Each point is reached from the start by the listed moves, each made once or not at all, plus a little noise. Is the number of moves made odd or even? Then give how often each move was made.
In the rows, 128 means zero.

Moves:
(1): [186 133 151 124 110 167]
(2): [111 207 166 147 139 113]
(3): [105  97 205 135 110 176]
Start: [166 128 131 115 101 152]
Points:
[166 129 132 117 100 153] => even (0, 0, 0)
[144  97 209 121  84 200] => odd (0, 0, 1)
[225 134 154 111  82 191] => odd (1, 0, 0)

Moves:
(1): [160 128 145 121 127 135 129 131 115 121 140]
(2): [121 157 129 122 133 138 121 128 143 128 137]
(3): [117 118 171 143 113 121 137 125 136 116 114]
(4): [149 141 128 171 126 124 145 127 124 127 122]
(5): [130 117 152 131 164 128 127 117 138 132 119]
(6): [115 121 131 113 110 177 139 108  98 130 115]
(7): [112 131 124 121 149 127 173 118 115  97 147]
(8): [133 132 126 114 137 131 148 179 134 136 116]
(9): [142 120 124 122 125 136 144 122 157 126 127]
Start: [141 144 130 100 126 135 158 136 154 106 120]
Points:
[212 152 140 114 128 149 212 185 172 100 112] => even (1, 0, 0, 1, 0, 0, 0, 1, 1)
[137 164 157  97 165 146 150 128 180 111 121] => even (0, 1, 0, 0, 1, 0, 0, 0, 0)
[168 154 186  95 110 155 175 132 195  87 128] => even (1, 1, 1, 0, 0, 0, 0, 0, 1)
[173 144 207 132 172 135 249 167 149  65 108] => even (1, 0, 1, 1, 1, 0, 1, 1, 0)
